Every row gives one point. The points of each table are mixes of a few directions, plus a little noise. How many directions does each table use, and how many do they share? Where both have some left over, give the other angles between the two spaces (their principal angles), to ten degrees, smallest first.

First (7 x 3):
[[ 12.2  -4.4  32.8]
 [-19.7  17.9 -36.5]
 [  1.1  -2.8   0.0]
 [ -4.7   3.4  -7.7]
 [ 11.0 -27.2  -4.7]
 [ 16.7 -10.5  37.2]
 [-16.6  22.0 -21.6]]
Second (5 x 3):
[[ -6.9  -3.5 -27.4]
 [ -6.2  -3.2 -24.7]
 [ 10.7   5.4  42.4]
 [ -5.9  -3.0 -23.3]
 [  8.3   4.2  32.9]]
Directions: first 2, second 1, shared 1

First:
[[-27.3  16.0   6.8   2.2  22.9  16.1]
 [  5.6  -3.2  -0.9  -0.7  -3.3  -3.0]
 [-37.7  21.5   9.4   2.7  31.3  21.6]
 [  9.7  -5.3  -2.5  -1.3  -8.4  -6.3]
 [-43.8  24.6  10.1   3.4  36.2  25.7]
 [ 21.5 -12.1  -4.8  -1.9 -17.9 -12.5]
 [ 21.6 -11.8  -5.3  -1.7 -18.2 -12.2]
 [ 51.6 -28.7 -12.4  -5.0 -42.1 -29.2]
 [ -1.1   0.7   0.1   0.0   0.8   1.0]]
Second (8 x 6):
[[-30.6  17.5   7.1   2.4  25.0  17.6]
 [-19.6  11.2   4.6   1.3  15.9  11.2]
 [-16.3   9.4   3.7   0.9  13.4   8.6]
 [-44.1  25.4  10.5   3.4  36.4  25.3]
 [ 39.7 -22.6  -9.4  -3.2 -32.6 -22.6]
 [ 32.9 -18.9  -7.7  -2.7 -27.2 -19.1]
 [ 22.1 -12.5  -5.0  -1.8 -18.0 -12.7]
 [ 16.0  -8.8  -3.4  -1.2 -13.2  -9.0]]
Directions: first 1, second 1, shared 1

First (8 x 11):
[[ 26.3  12.6  -5.9  17.6   2.1  -9.9   4.6 -15.5 -32.1   9.5  -1.7]
 [-42.7 -21.5   5.9 -30.5  -3.0  21.8 -11.9  24.6  58.1 -12.9  -0.3]
 [  0.3   0.2   2.2   2.0  -0.5  -4.3   3.0   0.0  -4.5  -1.6   2.5]
 [ 37.5  15.3 -26.3  13.3   6.4  15.1 -12.7 -22.1 -19.3  22.8 -17.7]
 [ 34.0  12.5 -33.3   6.0   7.6  28.5 -22.3 -19.8  -2.9  25.2 -24.3]
 [-23.4  -7.3  29.9   0.8  -6.4 -31.1  23.7  13.5  -9.1 -20.9  22.7]
 [ -3.4  -2.8  -5.2  -6.4   0.9  10.7  -6.9   2.1  13.3   1.9  -4.9]
 [-28.8  -9.7  31.7  -1.9  -7.3 -30.2  22.9  17.0  -3.4 -23.5  23.7]]
Second:
[[-20.7 -16.2 -10.5 -31.9 -19.8  19.6  -7.8   0.8  20.4   0.4  -5.6]
 [ 16.3   6.9 -13.4 -11.2 -10.6  20.4  -9.0   7.7  -7.7  28.2 -18.9]
 [ 25.1  19.6 -23.1  21.5  22.4  28.3 -15.0  -5.4  25.1  17.8  -2.3]
 [ -5.1  -6.3  21.1 -17.5 -17.2 -15.8   7.7  22.5 -30.9   7.2 -14.5]
 [ 13.5  -0.6 -42.2  -5.9  -9.0  26.8 -13.2 -42.7   7.3   6.5  -1.2]
 [ 11.2   7.6  -4.7  11.5 -13.3 -16.6  19.7 -21.7 -30.3  -0.9  21.4]
 [-10.8 -13.4   0.3   2.0   1.6 -18.0   1.6 -28.6  -6.6 -27.5   6.5]
 [-24.6 -11.4  39.6   4.9  25.4 -22.9  -3.2  32.0  16.0 -25.1  -8.6]
 [ -4.9  14.3  33.9  26.9  20.1 -22.1  19.7  35.1   7.4  -6.2  23.0]]
Directions: first 2, second 5, shared 2

First:
[[ 15.8   2.6  23.3 -30.8  20.1 -37.4   8.0  -7.9   3.0   5.0 -12.5   5.1
   15.3 -33.6]
 [ -3.1   3.7  -4.1  12.8 -18.5  26.1  -2.4   4.4   2.6  -5.9   3.6   3.8
   -3.3  28.3]
 [ 21.9   5.8  21.5 -21.4  -9.4  -8.1   1.3  -3.4   7.1  -4.7 -13.4  23.8
   16.4   3.5]
 [ 32.4  34.3  20.6 -11.9  25.3 -46.4  -6.3   0.4  -1.4   2.8   0.8 -11.4
   18.9 -77.1]
 [-13.4 -18.1 -24.0  10.2  -1.5  24.9  10.8  -9.1  -3.9   3.7  -6.8 -11.7
  -22.8  35.2]
 [-46.2 -35.5 -44.2  33.3  -2.6   3.9 -19.8  14.9 -15.0   3.7  33.6   0.1
  -18.8  -0.1]
 [ 19.8   8.2  -3.0   1.8 -12.5  16.9   3.0  -8.3   1.0  -2.5 -13.7   3.9
   -4.9  20.0]
 [-26.9   1.2   8.7   6.8  -1.2  19.2   8.1   8.8   7.7  -1.5   9.1 -12.7
    0.3  23.1]]
Second, 9 rows:
[[ 36.8  17.3 -20.3   6.0  20.4  16.9  10.8 -30.3 -13.0  -3.8 -19.4   8.5
  -27.4  16.2]
 [  1.7  -5.9  -0.5  -0.2 -10.5   0.7 -10.7   3.5  -1.6  -5.5   4.6  24.5
    5.1   6.7]
 [-27.2  -4.6  28.3  -1.2 -33.1  15.1 -17.5  26.9  13.2 -16.7  26.2  48.4
   29.2  34.7]
 [-15.8   2.3  -5.0  11.5   4.3  23.0   6.7  -0.2   0.3  -4.3   6.7  -1.0
   -9.9  27.1]
 [-28.9 -49.7   4.8 -31.3  -3.4 -26.9  17.5   0.0   9.2  21.4 -19.8 -28.5
    6.5  -2.7]
 [ 15.8  16.8   5.2   1.5  -8.7  12.7  12.3  -3.5   7.3   5.8 -18.4 -39.7
   -2.3   1.2]
 [  2.2  14.7  22.7 -13.8  15.8  -5.1  14.0  -4.6   6.8   2.3  -8.3 -11.1
    7.8  -4.5]
 [ -8.0 -13.0 -41.9  22.0  30.9 -39.3 -21.5   2.3 -25.8   7.9  25.5  -8.7
  -17.4 -68.1]
 [ 22.0  22.4   6.4   7.5 -16.9   3.4 -13.3   7.4   1.0  -7.4   4.2   6.9
   10.7 -10.8]]
Directions: first 5, second 6, shared 5

First, 11 rows:
[[-18.8  -5.2  -5.3  11.8   2.1  -4.3   0.6   1.5 -11.4   3.9  -1.1   2.2
   15.9  -6.7   8.6  -5.0   6.4  13.1  -4.7   8.9   1.0  -8.1 -11.1  -2.3]
 [-36.6 -10.4 -10.2  22.5   4.2  -9.0   1.1   2.8 -22.3   6.9  -2.3   4.1
   31.2 -13.0  16.6  -9.8  12.2  25.5  -9.3  17.1   1.6 -15.3 -21.6  -4.5]
 [  5.0   1.4   1.6  -3.0  -0.6   1.1   0.0  -0.3   3.1  -1.0   0.5  -0.6
   -4.2   1.9  -2.1   1.3  -1.7  -3.5   1.3  -2.3  -0.3   2.1   3.0   0.6]
 [ 35.5  10.2   9.7 -22.0  -4.0   8.6  -0.9  -2.5  21.2  -6.8   2.2  -4.1
  -30.3  12.8 -16.5   9.6 -11.9 -24.6   9.0 -16.7  -1.4  14.7  21.1   4.5]
 [ 90.7  25.2  25.3 -56.1 -10.0  21.9  -2.7  -6.9  54.7 -17.5   5.9 -10.3
  -77.2  32.3 -42.0  24.3 -30.3 -62.8  23.6 -42.5  -3.9  38.0  54.0  10.9]
 [-78.5 -21.8 -21.8  48.5   8.5 -19.0   2.3   6.2 -47.4  15.1  -5.1   8.6
   66.9 -28.2  36.6 -21.2  26.2  54.4 -20.5  36.7   3.2 -32.9 -46.5  -9.5]
 [ 12.2   3.6   3.4  -7.6  -1.4   2.9  -0.2  -1.0   7.7  -2.4   0.8  -1.0
  -10.5   4.4  -5.7   3.3  -4.1  -8.5   3.2  -5.8  -0.4   5.1   7.4   1.4]
 [-23.2  -6.5  -6.5  14.4   2.6  -5.5   0.8   1.7 -14.1   4.5  -1.4   2.6
   19.8  -8.3  10.9  -6.4   7.6  16.1  -5.8  10.9   1.1  -9.8 -13.6  -2.8]
 [  3.9   1.1   1.1  -2.3  -0.2   1.0   0.1  -0.2   2.2  -0.7   0.3  -0.5
   -3.2   1.3  -1.5   1.1  -1.1  -2.6   0.9  -1.7  -0.1   1.6   2.2   0.4]
 [ 34.4   9.6   9.4 -21.3  -3.9   8.3  -0.9  -2.7  20.7  -6.5   2.0  -3.9
  -29.4  12.3 -15.9   9.3 -11.5 -24.1   8.9 -16.2  -1.6  14.6  20.5   4.3]
 [-24.8  -7.0  -6.9  15.4   2.7  -5.8   0.7   2.0 -14.8   4.7  -1.6   2.9
   20.9  -8.9  11.3  -6.7   8.3  17.1  -6.3  11.6   0.8 -10.3 -14.5  -3.1]]
Second:
[[  3.1   3.6   1.8 -27.9  -7.2  26.6 -16.0  -1.1 -11.8 -29.2 -11.2   5.3
  -54.4  -4.1   9.2  -2.1 -25.8  -8.5  40.0 -30.3 -22.7 -13.9   5.9  21.2]
 [ 34.3 -21.3   4.8  15.7  -8.0  16.0  -2.2   0.6  14.8 -11.4   1.2 -22.2
  -24.7  16.0 -19.9  24.5  -7.9 -12.9  -1.3  -0.5   3.8  49.4 -14.5 -20.2]
 [  7.9  14.9 -24.4   8.5   5.0 -17.9  22.0  13.6  13.9   7.6  10.7   1.9
   48.1  10.2  -6.2  -4.2  21.6  17.1 -24.1  11.5   8.4 -15.4   7.6  -5.4]
 [ 10.9   1.9  13.1  -2.9  10.9 -22.9   7.2 -29.5  16.1  43.5  16.8 -15.0
   29.5  -7.2 -29.7   8.2  35.1 -25.4 -26.2  25.1  28.9   7.0  20.9 -10.9]
 [  3.7 -13.9 -10.4 -26.4  -8.4  42.5 -23.1 -17.6 -26.5 -36.4  -9.5 -13.5
  -69.0 -15.1   0.5   6.5 -13.5  -9.4  56.8 -28.6 -25.9 -18.8  -4.8  21.2]
 [-32.7  -4.6   0.0   6.1   3.6  -4.7  -5.6  -4.6 -21.4   6.2  -4.2   6.8
   11.0 -15.9  15.3 -10.5   4.8  12.3   2.0   8.0  -1.6 -18.5 -10.3   4.3]
 [-14.0  -3.4  13.6  -8.6   3.8  -1.1  -9.4 -19.0 -10.9  13.0  -0.4  -1.0
   -8.0 -16.1  -0.6  -2.1   5.2 -12.0   6.5   3.3   3.4  -6.9   4.3   5.5]
 [  9.1  25.9   8.1  15.8  -2.3 -26.4  21.2  47.3  33.6   0.6  -2.7  29.9
   37.3  33.7  16.2 -10.9 -24.2  17.3 -38.4  -1.2   4.2  22.9   4.2 -11.0]
 [-22.7  -1.8  -5.9  19.7   2.4 -11.7   5.5  11.3  -9.0   5.5  -1.7   8.2
   30.2  -2.1  14.7  -9.2   4.4  21.5 -14.9  12.3   2.3  -6.4 -14.3  -5.6]]
Directions: first 1, second 5, shared 1
